Each row is a point. Each copy is the shape, with its points in the same order, stretched, turned, moved and blurred by noise. Some copies are also mirrored. Which?

Shape, 8 rows:
[[  2  40 -21]
 [-21   0  -7]
 [-18  22 -18]
 [-11  14  -2]
 [  1 -21  21]
 [-19  -6 -12]
 [ 31 -16  10]
 [ 13 -22   0]]
Copy 1, 8 rows:
[[ 23  34 -13]
 [-13  -2   4]
 [ -3  19  -2]
 [ -5   7  -8]
 [ -9 -27 -10]
 [ -8   0   8]
 [ 30 -12 -13]
 [ 18 -16  -1]]
Copy 1 is: mirrored
Copy 2:
[[  9  34  24]
 [ -8 -14  23]
 [ -2   5  33]
 [  8  -2  16]
 [  0 -22 -16]
 [-14 -10  21]
 [-10   9 -32]
 [-23   0 -11]]
Copy 2 is: only turned
Copy 3:
[[ 27  -4  60]
 [-13  10  23]
 [  7   6  49]
 [ -6   1  31]
 [-19   1 -19]
 [ -4  16  20]
 [ 17   5 -29]
 [ 12  20 -25]]
Copy 3 is: only turned
Copy 4:
[[  1  41  10]
 [ 19  -7  -7]
 [ 18  21  -1]
 [ 10  10   7]
 [-12 -21   5]
 [ 16  -5 -12]
 [-32   4  -2]
 [-14  -7 -13]]
Copy 4 is: mirrored

Shape (9 x 6):
[[-14 -19  41  13   0 -19]
 [ 26   9   1 -24 -20  11]
 [  8  -1  -2  -8 -22  -7]
 [-12  15 -11  18  10  19]
 [-14 -28  -3 -26   4  -8]
 [ 27  -2   6  14 -10   0]
 [ 16  -5  27   4  17 -19]
 [ 23  -5  38  16 -25 -23]
 [ 24 -15  17   2  24  14]]
Copy 1, 9 rows:
[[  6   6  -5  60  21  30]
 [ 11  26  -2 -22  -6 -32]
 [  2  16 -11   8 -13  -9]
 [ -7  13  -3 -22 -15  18]
 [-40   3 -10  21  21 -10]
 [ 28   3  -8   5 -14  15]
 [ 10 -13   3  35  12  20]
 [ 40   7  -6  47 -10  22]
 [ 13  -8  -3   6  30  14]]
Copy 1 is: mirrored
Copy 2:
[[ 30 -17 -15 -15  27 -12]
 [ -9 -16 -25  -9 -12  39]
 [  5  -6 -23   1  -5  21]
 [-19  -8  16  14  -3  -5]
 [ -2 -12 -41 -14  -5  -5]
 [  1  -2 -12  -8  14  20]
 [ 18  -1 -10 -35  18  -2]
 [ 34  -6 -18 -16  26  21]
 [-14 -15 -15 -34  20   5]]
Copy 2 is: only turned
Copy 3 (9 x 6):
[[ 13 -11  42 -21   8  28]
 [-30  16 -22   2 -55   2]
 [-27  -7   3  -5 -28  -2]
 [  5  10   3  33  19  -1]
 [  3 -16 -23 -33   2 -13]
 [-30  -4  11  12 -22  29]
 [-14  19  19 -19  -4  36]
 [-29  -6  48 -10 -35  41]
 [  0   9 -17   0  -6  42]]
Copy 3 is: mirrored

Shape, 13 rows:
[[-14  14   0  24  -6 -16   1 -26  24]
 [-13 -23  24 -11  -7  -3 -29   1 -13]
 [-12  -8 -20   3   2  28 -12   6  12]
 [-35  -4  24 -12  19  15 -19  29  -9]
 [  0   2  30  -2  -7 -39  -6  15  -7]
 [-11  20 -15  -9 -12   1  -1 -22  21]
 [ -3   6  34  -3  -9 -21   0  59 -15]
 [ -1  22 -13 -22 -23 -29 -11 -32  21]
 [-18  29 -33  18  -4   5  -2 -14 -10]
 [  7   5   6  -5  41   0  -6  17  -4]
 [ 37 -14  10 -45  21   6 -12  -2   7]
 [  8   6  29 -11   8  24 -24  10  -5]
 [-21  17  -5  16   7   4  34  -8  -8]]
Copy 1:
[[ 15 -19  16  -6   2 -36 -12 -21  -1]
 [ -4   0  -8 -14   4  14   3  20 -32]
 [ 24   6 -15   0 -15 -19  22   5   6]
 [ 32   1   3  -1  -1  17  11  31 -20]
 [  7  -9  10 -14   3  19 -26 -19 -24]
 [ 12   1  -3  14  18 -33   4  -9  19]
 [ 32  16  15 -17 -13  43 -20 -15 -23]
 [ -4 -12 -14   7  35 -32 -12 -23  16]
 [ 31   0  -5  10   2 -35  16 -39  -4]
 [ 17 -22   5   5 -15  11  12 -10   3]
 [-28  -3 -13  12   1  23  18  14  28]
 [ -5  13  15 -18   1  30  30  22   0]
 [ 30   8  21  35 -12 -23  -1 -23  -4]]
Copy 1 is: mirrored
Copy 2:
[[ -3  24  12  -6  10   5 -28  -1   8]
 [-31  -1   4  17 -15   3  21 -16 -10]
 [  5 -20   5  12 -14  14   6 -21  24]
 [-17 -29  -9  46 -30   5   4 -23  -6]
 [-25  12   9   6 -16 -10   5  14 -41]
 [  8  -4  41   3  13   7 -18 -22   7]
 [-33 -23 -10  16 -55 -10  -3  11 -52]
 [  6  13  60  -2  24  -1  -9 -16  -7]
 [ 23   3  -9   6  12  18 -10 -40  -4]
 [ 13 -36 -25  30  -4 -12   4  10   6]
 [  5 -54  28   5  17 -22  23  16   5]
 [-22 -35  -5   7 -12 -17   9 -28  -1]
 [  7 -17  -8  15  15  20 -25  -5 -17]]
Copy 2 is: mirrored
